Rows are points. To make a cloud, some directions were put in groups of two or more. Within a group, all points are equally far from the middle, so they leave a hole (a ring in 2 directions, a hollow ball in 3). The other directions are filled evenly. Then the cloud was stretched, turned, moved and blurred a little. Count the holes, and give their numbers of directions, smallest first.
In the rows, 128 means zero.

Cloud (14 x 2)
[[169 131]
 [133 130]
 [108 139]
 [122  86]
 [140  79]
 [174 152]
 [183  89]
 [195 179]
 [177 125]
 [196 152]
 [187 175]
 [125 154]
 [168 172]
 [123 136]]
Holes: 0

Cloud (22 x 3)
[[124 103  76]
 [ 83 145 150]
 [ 77 174  97]
 [ 66  72  99]
 [103 198 148]
 [155 207 123]
 [108 119 117]
 [102 124  35]
 [ 83 104 125]
 [106 184 151]
 [118 130  56]
 [155 102 135]
 [ 87 147 117]
 [162 136 106]
 [ 88 157 116]
 [100 144 148]
 [ 88 168 142]
 [128  93  58]
 [ 96 124  49]
 [144 112  85]
 [ 91 158 175]
 [ 86 149 151]]
Holes: 0

Cloud (30 x 4)
[[137 149 187 148]
 [143  87  74 124]
 [100 145 131 194]
 [113 140 131 200]
 [120 131 126  79]
 [180 145 130  95]
 [ 66 139  98 180]
 [ 78 136 113 191]
 [142  91 189 133]
 [139 142 124  80]
 [169  75 106 141]
 [153  93  66 160]
 [145 157 122  86]
 [ 63  85 102 138]
 [ 88 106 158 103]
 [137 148 188 147]
 [115  71 129 184]
 [ 68 126 102 187]
 [149 160  61 159]
 [175 154  97 180]
 [167 172  84 151]
 [137 114 197 130]
 [116  69 132 181]
 [ 97  70 134 173]
 [ 64 127  96 182]
 [ 90 105 129  92]
 [ 89 111 157  99]
 [194 129 172 126]
 [186 171 115 138]
 [ 97  94 117 199]]
Holes: 2 (2, 2)

Cloud (89 x 8)
[[ 94  98 109 131 123 109  80 125]
 [175 159 113 123 177  98 114 100]
 [183 132 190 137 123 157 106 134]
 [150  81 139  72  42 120 193 148]
 [ 92 141  51 138  77 109 148  44]
 [136 116 138  98  81 126 162 110]
 [151 181  83 136 117 138 124  48]
 [187 134 155  84 115 149 110  91]
 [131 120 110  72 166 172 158  90]
 [139 159 148 182 172 156 122 145]
 [203 101 157 134  32 117 148  98]
 [ 90 149  78 147 120  91 121  59]
 [114 141 187  81 116  92  89  70]
 [150 133 167  56 149 131 159 163]
 [100 137 189 158  99 116 139 181]
 [115 126 134 162 118 117 112   8]
 [ 77 147  99 140 105 102 108  70]
 [ 69 190 178 137 181  95 161  75]
 [102  62 143 114  96 204 103  94]
 [114  96  70  91 141  71 192 105]
 [154 114 198  51  73  83 158  32]
 [146  90 172 116  46 110 159 108]
 [128 112 109  93  87 186 101  98]
 [158 133 116 119  63 101  91 153]
 [136 108 118  68 148 137 126  78]
 [121 126 116  96  63 153  86 183]
 [116 177 163  92 145  98 124 157]
 [180 114 135  79 137 152  96 157]
 [ 88 146  65 108  85 143 146  79]
 [ 81  87 150  90 139 153 149  67]
 [162 139 126  97 100  59 183  74]
 [160 116  92 114 138  45  82  83]
 [115 129  67 130  91 145 140  53]
 [102 128  43 134 111 113 135 147]
 [100 114 126 154 175  89 131  72]
 [110 145 123 140 170 168 147 126]
 [112 140  47 131  83 161 120  74]
 [156 149 187  48  54 188 187 161]
 [144 237 118 155 111 133 135  69]
 [ 65 106 101 161 129 186  98 169]
 [142 144 114  61  74 120  84  95]
 [175 117 168 143  91 113 120 185]
 [ 93 131 126 118 110 154 134 169]
 [160 205 100 159 139 125 100  89]
 [140 155 164 150 177 153 163 159]
 [112 117 142  78  61  94 157  36]
 [119 110 135 109 101  49 137 143]
 [135 131 160 108 185 146 131  98]
 [ 91 123 133 130 127 133 193 141]
 [121 135 165 119 100 105 104 159]
 [ 85  96 136  83 129 151 180 128]
 [111  53 131  79  96 142 200  51]
 [ 47 134 106 138 123 154 116  82]
 [167 198 147 111 117 127 172  82]
 [156  51  96 103  64 128  95 115]
 [173 114 149  75  66 126 221  76]
 [148 157 112  94 161 151 102  80]
 [164  98  94 105  48 116 139  76]
 [136 146 156 132 121  89 183 115]
 [ 91 198 168 161 130 174  80  91]
 [144 133 176 141 101 112 173 187]
 [163 144  99 113 134 135 115  51]
 [ 80 162  95 126 101 189  81 113]
 [164 131 106 127 118 119 150  25]
 [141 183 120 129 150 140 157 151]
 [ 64 176 133 120  92 151 130 120]
 [107 171 116 115  86 132  68 165]
 [154 173 165 110  61 158 136 117]
 [137  97  85  89  99  70 148 160]
 [136 157 175 147 145 175 105  62]
 [ 87 145 144 131 108 103  63 145]
 [120 158  95 216  94 150 146  57]
 [145 152 210 102 132 135  75 127]
 [118 110 137 133  99 137  81 166]
 [176 109 110 131  99 128 130  48]
 [ 71  54  62 139 176 100  85  57]
 [ 87 129 107 131 110 146 164  59]
 [102 143 170 131  66  97 158  87]
 [ 82 202 169  96  83 121 116 129]
 [125 124 109 122  91 112 129 158]
 [ 99 140 174 111  97 125  70 138]
 [128 168 177  49 108 120 113  99]
 [ 81 150 144 158 179  90 145 106]
 [149  50 127  72  86 127 179 113]
 [122 106 159 103  91 169  66 119]
 [120 107 143  97 103  62  76  85]
 [159 162 145  68 131 154 152  48]
 [124 150 167 134 140 109  85  55]
 [165 120 118 118 137 151 119 162]]
Holes: 0

Cloud (87 x 9)
[[111 143  99 116  89  63 167 118 169]
 [128 202  77 124 117 130  80 176 142]
 [103 121 155 178 109  78 157 164 126]
 [ 75 160 149  72 152 136 142 108  93]
 [ 89 151  83  55 144 109 103 107 182]
 [ 77  67 119 174  84 106  97  92 181]
 [ 89 190  64  82 106 140  93 114 144]
 [169 141  86 184 123 146  58 110  99]
 [158 146  80 134  81 140  74 166 221]
 [150 134 117  62 171 157 111 188 148]
 [136  74 100 117 203 123 132 137 102]
 [ 60 127 163 120  62 108  94 161 143]
 [101 123  53 108 138 102  57 115 126]
 [144 144 117 156 166 148  72 136 200]
 [114 120  92 184 153 114 103  48  89]
 [ 85 173 176 152  87 125  72 119 105]
 [ 98 162  35 106  98 115  88 141 114]
 [162 129 139 190 146 139 144  88  61]
 [ 91 123 143 105  97 180  71 125 116]
 [ 63 171 141  86 118 105 119 120 100]
 [160  90  63 107 150 141 149  70 136]
 [136 192 116 127 116 173 107 198 148]
 [180 103 128 125 139 149  37 127 120]
 [ 90 122  89 149  89 152  55  64 172]
 [167 183 116 106  83 125 111 146 187]
 [160 117 110 137 141 181 146 158 191]
 [163 142 141  95 192 198 129 145 110]
 [117 191  94 139  98  91  91 190 153]
 [169  74 144 134 149 134 147  82 155]
 [ 64 137  73 127  77  74  77 126 195]
 [118 152  72 194 162 127 110 106  90]
 [ 68 141  89 191  94 116 131 189 164]
 [111 171  62 150 127 124  55 135 111]
 [196  96 115 133 149 154 145 111 176]
 [ 85 158 159 161 103 142 172 105 158]
 [115 109  94 122 111 113 104 221 147]
 [142 136  28 183 125 113 140 132 166]
 [ 23  91 115 172  80 121 110 116 156]
 [134 135 106 112 104 150  74 194 213]
 [127  56  61 160 120 116  85 107 126]
 [ 66 155  89 186  95  68 116 121 157]
 [142 101 162  96 166 104 162 144 176]
 [ 67 148  86 121 122  94 175 184 152]
 [ 67 194  57  97  85 107 110 167 159]
 [131 176 151 148  57 156 104 115 131]
 [ 53 135 170 121  92 128  68 145 147]
 [ 82 111 160 132 187  99 154 134 153]
 [ 78 101 103  98 186  86 119 145 160]
 [ 94  77 132 165  52 108 104 164 140]
 [ 85 147 127 116 151 101 183 170 150]
 [158 118  79 145 168 110 153 126 196]
 [167 152  59  83 104 127 135 136 112]
 [121 159 116 203 158 107 113 175 102]
 [140 163 189  97 168 157 136 168 169]
 [126 105 124 168  88 124  46  79 143]
 [ 79  89  97 136 191  85  82 111 138]
 [172 139  53  77 108 120 107 171 182]
 [140 153 100  72 138 147 120 152 230]
 [104 178 160 197 134 129 134 136 146]
 [186 153 132 102 159 138 132 124 201]
 [ 98 109 149 159 134 181 126  80 105]
 [167 151  56 169  86 143  76 155 187]
 [128 156 111 165 126  80 183 149 146]
 [173  68 109 104 170 105 130 148 123]
 [124 164  75  86 150 168  77  88 164]
 [114 115 104 159 198 156  73  81 150]
 [ 73  94  93  63 103 111  89  99 163]
 [135 126 120 144 133 169 145 157 214]
 [104 143 174 180 115 155  67 103  66]
 [130 148 184 118 103  94 115 171  93]
 [177 154 168  92 147 160 117 189 105]
 [ 91 153 103 171 127  58 141 124 150]
 [ 78 135 120  77 144 106 157 183 173]
 [154 147  84 100 151  98  66 175 167]
 [143 147 141 118 199 156 169 162 140]
 [148 163 171 158  78 133  84 162 101]
 [102 160 131 122 158 180  74 170 155]
 [ 83 153 130 194 121 102  72  73 117]
 [143 154  82 124 168 172  75 117 186]
 [140  86 161 129 115  96  74 174 142]
 [ 95 110 101 172 176 120  77  55 140]
 [139 128 124 198 108 109  71  98  63]
 [ 54 166  95  83 101 164  97 170 152]
 [ 74 182 122 151 125 175 132 141 168]
 [104 115  72 177 124  99 102  76  82]
 [162 140 118 121 119 117 189 155 106]
 [141 163  66 116 162 110 175 152 110]]
Holes: 3 (2, 3, 3)

Cloud (88 x 9)
[[107 139 143 128 156 117  96 119 197]
 [108 156 138 102 141 163  55 172  87]
 [121 221 103  93  90 114 111  88  82]
 [ 97 153 149 122 131  53  88 147  80]
 [174 151 126  55 145 117 193 168 109]
 [116 175 111 113 131 123  79  95 144]
 [ 37 125 137 159 183 135 156 111 119]
 [151 121 188 123 209 139 153 131 135]
 [102 148 138  84 126  71 173  84 116]
 [117 158 160 133 140 112 181 147 131]
 [ 28 166 118 168 131 138 140  85 117]
 [ 53 127 106 114 208 111 122 175 102]
 [166 188  55  85  53 116 145  98 124]
 [ 97 101  65 142 115  96 129  93 118]
 [136 140 157 109 101 198 120 112  93]
 [128 185  92  70  98 136 127 185 117]
 [109  81 139 168 110 218 114 134 134]
 [ 98  98 180 138 154 111 164 158 128]
 [132 182 126  85 165 119 145 185 133]
 [ 58 131 140 148 105 148  33 145 132]
 [117 199 110 136 130 101 164  87 150]
 [116 128 143 131  94  92 152 113 134]
 [146 133  82 115  31  84  96  85 125]
 [142 155 115  92  96  16 119 181 115]
 [ 83 173 147 160 132 105  89  79 132]
 [103 170 178 132 188  79 148 102  84]
 [ 93 102 122 213  89 159  80 133 156]
 [148 188 141 125  56 129  70  99 121]
 [123 151  54 102  48 156 132 115 111]
 [131 156 110  93 122  71 115  99  42]
 [168 135 139 118 112 167 208 145  91]
 [151 196 164 125 181 168  99  85 106]
 [ 97 134 119 172 119  89 162 145 140]
 [158 144 165  83 209 181 146  97 135]
 [105  69 143 195 106 203 152 109 100]
 [ 87 153 143 117 220 196 107 147 137]
 [175 215 159 101 115  96 122  78 113]
 [172 139 156  31 106  90 150 148 128]
 [ 76 147 118 161 149 150 140  71  54]
 [ 56 113 144 159  84 178 109 184 130]
 [104 160 185 138 202  60 124 109 143]
 [ 88 149 174 141 167  85 117 166 167]
 [100 140 102  94 135 140  70 126 112]
 [166 124 109 136  74 105  88 125 114]
 [181  92  86 102 100  83 153 116 150]
 [126  85 127  93 183 119 144 149  73]
 [117 195 182 112 192 145  93 119 129]
 [113 146 182  85 153  66  95 149  79]
 [ 73 186 154 102 112  88 126  68 126]
 [ 39 118  90 173 202 123 151 103 122]
 [104  78 110 145  93 144 147 107  87]
 [ 81  68 111 148 128 116 146 215 118]
 [121 114 132 133 141 156 115  84 138]
 [ 97 124  58 137 132 102 129 196 104]
 [151 131 102 133 100  94 147 128  84]
 [ 91  90 160 118 215 179 161 116 111]
 [134 117  86 135 165 151 187 170 116]
 [ 99 126 131 198 196 126 144  69 128]
 [108  94 146 184 155 140 144 153 155]
 [111 207 184 161 189  94  75 161  95]
 [ 61 189 138 173  79 133 116 131 116]
 [ 60  51  98 179 107 151 138 154  81]
 [115 137 143 104 190 149 111 142  87]
 [146 124 197  59  99 132 168 125 138]
 [146 242 109 134  65  92 137  89 136]
 [104 114 121 158 106 115 149 132 186]
 [129 123 137 149 151 132 113 175 120]
 [168 145 216 109 156  86 150 146  91]
 [ 84 109 126 156 110 114 173 148 124]
 [ 28 225 145 168 127 112  90  78 103]
 [106 130  85 100 145  41 166 129  95]
 [134 142 157 199 150 120  87 151 118]
 [158  79 127 136 149 160 131 165  51]
 [ 22 131  88 153 115  71 123 141  71]
 [107  97  66 162 161 132 160 118  92]
 [120 168  41 101  65 165 140 116 101]
 [113  74  72 133 141 117 150 223  95]
 [187 161 142 123 131 122 158 138 130]
 [ 64 149 133 215  88 116  94 120 149]
 [ 83 177 105 126  88  71 109 135  82]
 [ 51 153 133 179 146  66 112 101  95]
 [ 65 180 117 163 131 133  75 105 147]
 [ 87 149 122 151 132 148 119 110 137]
 [125  90 118 102  78 116 232 110 112]
 [148 109 153  89 162  76 121 106 153]
 [ 82 118 101 135 121 161  81 137  91]
 [150 180 141 140 176 131 110  73  65]
 [ 74 123 119 153 163  62 128 186 123]]
Holes: 0

Cloud (97 x 9)
[[128  58  92  79 189 124 160 129 140]
 [156 168  84  94 147 185 103 129 152]
 [116  62 146  94 185 176  84 131 150]
 [147  73 123  95 112 192  87 142  83]
 [180 152 117 114 113 118 120  70 102]
 [123 195  63 101 199 143 174 187 131]
 [170 131  98  70 178 143 119 154  75]
 [125 149 118 105 135 151 183 119 197]
 [207 177  96  80 122  96 114 184  96]
 [152  53 136 107 145 210  94 132 155]
 [151  83 122 105 123 204  80 139 179]
 [107 154 126 126 143 131  63 121 159]
 [ 99 165 124 110 108 104 137 165 155]
 [145 208 126 148 149 157 123 141 158]
 [176 114 150  89  77 163  65 112 118]
 [148  50 133 117 118  97  47 152 164]
 [153  41 120 125  76 117 111 127 148]
 [156 126 113  80 180  83 104 103 165]
 [169  90 140  77 102  85  78 124  80]
 [133 174 104  65 166 107 187 194 135]
 [154  95  76 100 126 152 105 206 137]
 [179  72 111 152 129 144  58 103 130]
 [163 119 116 159 134 192 132 151 112]
 [108 105 142  54 196 174 134 173 133]
 [159 111 166 130 142 181 130 164 112]
 [126 155 148 141 190 168 124 154 118]
 [115  96 161 105 202 175 162 107 144]
 [120 183  68  73 157 125 150 159 164]
 [117 141 127 110 129 175  71 140 184]
 [115 101  78 127 123 139  97 184 101]
 [180 210 120  72 127 122 112 148  92]
 [122  60 111  75 115 202 147 147 146]
 [213 190 126 118 116  85 145 120 104]
 [144 189 157  75 132 167 144 171  94]
 [170 169 139  83 161 164 191 162 155]
 [167 182  81  87  97 115 106 142  96]
 [174 134  79 103 132  87 121  85 101]
 [ 86 181 143 138 164 132 137 128 156]
 [107  79 139  87 213 168 148  96 150]
 [168 121 155  84 139  93  75 144  68]
 [117 135 122 104 163 179 188 185  86]
 [113  93 126  68 141 103 125 104 131]
 [177 174 147 147  70 101  85 153 132]
 [178 126  84 127  87 150  63 177 116]
 [180  97  68 131 116 136  68 145 103]
 [131 126  81 136  95 150 162 117 120]
 [131 132 140 112 136 204 121  80 150]
 [124 143 160  48 165 173 129 168 125]
 [177 121 133 136  72 127  26 159 129]
 [147  83 126 101 123 109 105  89  85]
 [121 158 156  97 131 197 127 181 106]
 [142 118 130 108 185 114 124  66 127]
 [209 147 100 119 118  78 144 197  98]
 [128 139 100 144 165 214 162 136 182]
 [150  60  61 103 171 119 144 138 125]
 [110 109 135 155 161 152 125  90 155]
 [164 137  66  55 141 130 160 135 134]
 [131 153  75 126 151 200 183 132 188]
 [169 197  97 143 141  57 145 129 117]
 [148 109 105 153 151  63 102 186 127]
 [131  89  83  70 176 112 138 165 100]
 [181  25  94 120 101 105  87 147 116]
 [140 229 118  98 191 144 183 150 171]
 [156 143  82 113 152  65  82 128  98]
 [124 213 126  84 146 165 157 172 169]
 [197 155 102 100 126  90 184 168  95]
 [146  94 114 164 119  82  96 190 122]
 [171 104 112 158  97  76  53 188 120]
 [147  63 155 146 124 104 120 141 141]
 [176  86 169  85 125 124  55 148  98]
 [130 192 117  59 189 133 189 186 149]
 [153 138 151 103 147 167 167 167 178]
 [138  95 145 140 100 127  26 147 136]
 [182 143 103 106 121 185 107 106 172]
 [182  98  96 145 119  97  33 130 127]
 [122 147 103 103 159 190 112  91 184]
 [108  78 131 116 180 165  68 135 161]
 [ 84 184 120  54 202 155 185 167 126]
 [114  90  91 114 181 136  90 149 188]
 [170 124 165 107  83  93  74 172  83]
 [210 119  94  90 131  71  82 154  86]
 [160 214  83 110 136 153 119 169 116]
 [167  93 111 135  70 129 150 172 121]
 [168 100 152  99 157 145  67 177 113]
 [ 94 185 100 112 201 190 145 171 143]
 [149 124  90  80 135 179 118 146 193]
 [167 154 129  83 164  93  84  90 114]
 [155 132  99 103 207 152 133  92 178]
 [205  98  81 160  74 127  88 118 130]
 [144 176 113 136 157 150 157 141 206]
 [205 206 125  92 130 117 135 180 113]
 [142 107 141 146 197 169 136 129 144]
 [119 198 164  81 163 124 113 128 132]
 [115 133  80  89 165 121 130 157  77]
 [152 180 104 137 179  50 134 149 148]
 [137  75 145  64 157 193 104 162 138]
 [201 122  65 157 104 120 113 115 122]]
Holes: 3 (2, 3, 4)

Cloud (88 x 9)
[[156 140 158  84 108 215 129 129  56]
 [145 136 183 142  87 120  76 161  62]
 [103 174 143  58 106  92 143 191  62]
 [147 153  63  80 106  77 173 121 177]
 [174 154 137  49 130 145 187 121 127]
 [150 160 145  82 109 138  81 138 141]
 [110  73 170 139 148 118  91 127 201]
 [110 166 131  67 103 127 220 119 126]
 [169 177 146 100 117 154  87 113  51]
 [125 193 111 117  94  58 151 203 141]
 [109 129 179 110 197 156 134 118 176]
 [105 122 138 122  96 182 150  95 116]
 [118 139 149 127 130  48 130 102 134]
 [115 192  80 143 130  49 163 172 137]
 [120  76 187 142 109 117 148 135  85]
 [140 128 114  83 161 139 197  81 166]
 [ 95 123  93 105 110  49 188 144  94]
 [145 162 106  76  97 111 192 110 203]
 [157 121 112 152 101  52  85  98  70]
 [ 59 144 162 127 139  60 128 123 164]
 [159 141 135  81 171 154 201 186 166]
 [194  85 134  53 111 138 189 166 145]
 [158 156 147  64 104 137 147 226 100]
 [129 162 109 107 109 127 146  72 196]
 [166 147 112  46 119  99 138 174  85]
 [114 107 108 154 181 120 168 102 119]
 [ 78 134 141  72 142 184 148 109 141]
 [ 99 207 150  62 106 149 160 132 123]
 [151 120 145 130 160 187 139  64 208]
 [180  46 176  81 111 177 119 150 139]
 [153  73 169  70 142 148  96 110  93]
 [176 135 183 105 133 149 139 194  66]
 [124 119 112  95  59 102 161 139  59]
 [111 167 142 140 100 125 129 103  30]
 [123  52 179 149 159 166 138 141 166]
 [ 64 127  75 162 128  56 142 151 139]
 [129 115 137  39 108 110 125 129  86]
 [123 117 163  96 176 104 172 206 184]
 [137 133 127 163 152 132 103 155  22]
 [146 161 110  82 168 161 118 109 179]
 [110 138 167 167 173 156 129 170 142]
 [149 102 176 110 151  91 173 175 173]
 [124 137  87  88 147 156 140 139 243]
 [146  50 134 119 151  90 158 162 170]
 [151 179 157  52  93 158 175 157 165]
 [163 164 129  23  90 180 146 153 130]
 [174  89 154  56 114 124 110 119  79]
 [126 171  98 109 103 119  81 173  83]
 [123  89 202 162 139 135 150 100 106]
 [131  67 104  92 115 158 122  86 121]
 [ 83 132 162 106 158  67 135 189 121]
 [ 84 150  80 132 139 133 133 121 228]
 [133  83  99 158 156  71 154 155 121]
 [111 159  59  73 102 161 154 143 151]
 [170 156 144 103 118 151  73 133 134]
 [101  94 157 155 152 180  85  78  74]
 [148 105 190  89 134 157  75 128  65]
 [121 167 116  78  56 122 165 107 138]
 [ 97 190 120 128 170 146 116 129  99]
 [107 128 123 106 164  33 145 149 191]
 [121 159 111  72  51 117 148 184  59]
 [158 152 133  73 169 157 115 108 147]
 [120 103 161  98 127 172 176 144 233]
 [105 121 180 142 187 163 104 125  99]
 [127  94 102 130  76 124  84 121  88]
 [100  91 119 160 118 106 146 172 174]
 [178  85 165 124 152 157 189 151 193]
 [141  62 125 125  78 127 102  78  72]
 [150 169 124 156 154 111 144 119  58]
 [169  67  97 129 108 146  86  88 142]
 [141 132 151  93  86 197 146 169  96]
 [175 169 110  81  91 115 100 157  98]
 [108 109 122 180 159 141 100 148 172]
 [144 140  91 147 109  68 113 141 173]
 [128 166 142 121 146 139  96 182 167]
 [192 137 145  73 110 179 175 192  89]
 [109 137 150 151 186 126 156 186 196]
 [173 143 167  97 149 112 124 137 158]
 [161 145 115 106 130  64 112 135  69]
 [110 108 107 114  65  84 119 162  73]
 [ 87 159 142 167 130 135 148 168 121]
 [153 111 149  54  77 117 124 123  58]
 [162 128 144  53 160 152 118 116 155]
 [117 140  93 111 167 149  94 117 104]
 [ 99 181 159 147 147 157 102 103 119]
 [105 193 109  93 167  62 155 130 157]
 [150  84 168 108  91  99 145 176  57]
 [131 134 113  53 146 112 142 120  82]]
Holes: 1 (8)

Cloud (92 x 9)
[[190 140 159 121  91 174 158 132 178]
 [ 80 160  90 138 172 118  61 119 133]
 [100  99 188  79 123  81 149 118 100]
 [219  99 158 145 148 159 156 127 135]
 [121  83 158 146  70 160 116  55 123]
 [128 140 130 115 135 175 154 200 152]
 [209 109 142 144 151 132 159 142 106]
 [128 177 171 125 119 147 161 150 100]
 [ 99 104 166 111  98 142  67  72  79]
 [119  66  78 134  85 150 125 121 120]
 [ 79 168 196 128 115 125  56 141 119]
 [119 109 172 109 170 179  63  97 100]
 [139 119 107 140  78 184  79  84 103]
 [ 99 172 172 111 184 110 122 161 176]
 [ 95  96 160 100  88  86 107 112  79]
 [198 118 130 136 147  75 139 128 114]
 [105 205 166 174 124 123  77  59 146]
 [ 77 115 167 149 181  78  68 120 120]
 [111 119 211 136 216 162 105 105 193]
 [104 119 130 115 192 103  83  86  55]
 [115 206 187 152 147 123 148 112 174]
 [105 144 166 149 104 222 103  77 175]
 [112  77 162  74 177  76 141  84 122]
 [151 160 165 133 178 136 133 155 214]
 [126  93 151 130  91  69 109  75 129]
 [ 86 120 169 127  92 123 117  25 144]
 [150  93 149 173 100 151 144  65 123]
 [ 69 139 201 175 174 126  51  80 125]
 [ 71 109 192  76 135  99 143 139 108]
 [185 134  92 146 139 125 128 137  61]
 [ 94 112 206 137  84 175 100  25 148]
 [ 86 172 140 162 151 139  66 154  86]
 [119 171 118 118 102 124 108 206 142]
 [103 124 159 160 167  84  85 138  96]
 [111 134 234 150  96 110 156 111 197]
 [142  76 160 104  86  92  99  87 128]
 [ 83 132 172  94 128 104 132 195 124]
 [117 185  98 142 175 112  73 147 121]
 [169 174 138 166 175 114  90 163 125]
 [ 65 107 200 138 151  77 135  81 183]
 [ 83 103 183  89 117 102  75  99 112]
 [135 113 159 125  78 120 213 129 130]
 [129 155  75 142  83 118 176 100 157]
 [140  84 178 122 189 119 150 122 207]
 [111 178 158 187 114 167  97  73  92]
 [ 64 134 132 151  76 110 159 169 125]
 [180  67 157 146 154 109  96 126 135]
 [137 190 132 158 116 129 168 117 183]
 [187 112 107 103 127 118 134 132 161]
 [164 131 119 183 110 131 109 152 112]
 [163 155 132 105 117 155 136 159 177]
 [137  67 152  87 143 157 137  91  87]
 [209 115 167 129  91 172 140 149 151]
 [122  94  94 126  68  91 129 163 176]
 [127 166 106 138  71 138  90  77 120]
 [124 174  98 179 151 112  97 161 105]
 [171 138 111 139 129 128 143 158  59]
 [128  75 188  98 121 101 178  72 174]
 [142 148 150 170 139 126  90 179 107]
 [149 159 113 108 104 155 179 144 169]
 [ 50 133 172 111 127 164 144 151 179]
 [ 60 199 163 159  91 147 118 137 161]
 [107 194 161 142  99 179 151  95 130]
 [163 152 153 156  63 175 170 108 174]
 [151 102 216 116 137  87  74  58 129]
 [ 83 188 105 167 168 116  76 109 109]
 [150  58 129 132 111 123 107 106  84]
 [137 164 120 142  72 142 193 139 171]
 [151 162 147 170 166 113  67 171 173]
 [123 154 176 156  64 138  84  65  95]
 [193  77 155 132 173 142  85 114 158]
 [135 134 201 172  63 146 153 116 172]
 [108  76 186  99 148 114 126 134  79]
 [105 113 147 126 133  40 112 145 125]
 [162 167 106 137 167 166 132 163  93]
 [147 149 109 133 185  97 181 176  88]
 [130  74 171 111 145 113 190 126  88]
 [167 124  99 163 100 115 114  95 176]
 [138 163 178 126 128 158  94 105  61]
 [110 129 156 140 195 178 121  82 175]
 [ 92 145 232 106 147 167 100 107 201]
 [154  84 184 129 151 175  66 145 157]
 [135 174 104 142  99 118  89 177 169]
 [ 92  96 177 153  98 140 116  56  97]
 [ 43 136 189 137 137  95  79  66 164]
 [ 65 172 151 167 157  86  86 138 166]
 [ 88 142 154 151 190  97  56 158 146]
 [ 60 175 132 155 156 180 130 136 137]
 [156 154 166 112 121 187 122  85  90]
 [ 69 173 145 172 176 147  56  79 118]
 [129  69 158  87 145  49 144 138 136]
 [123  95 196  97 137 114  57  74 153]]
Holes: 3 (2, 2, 4)
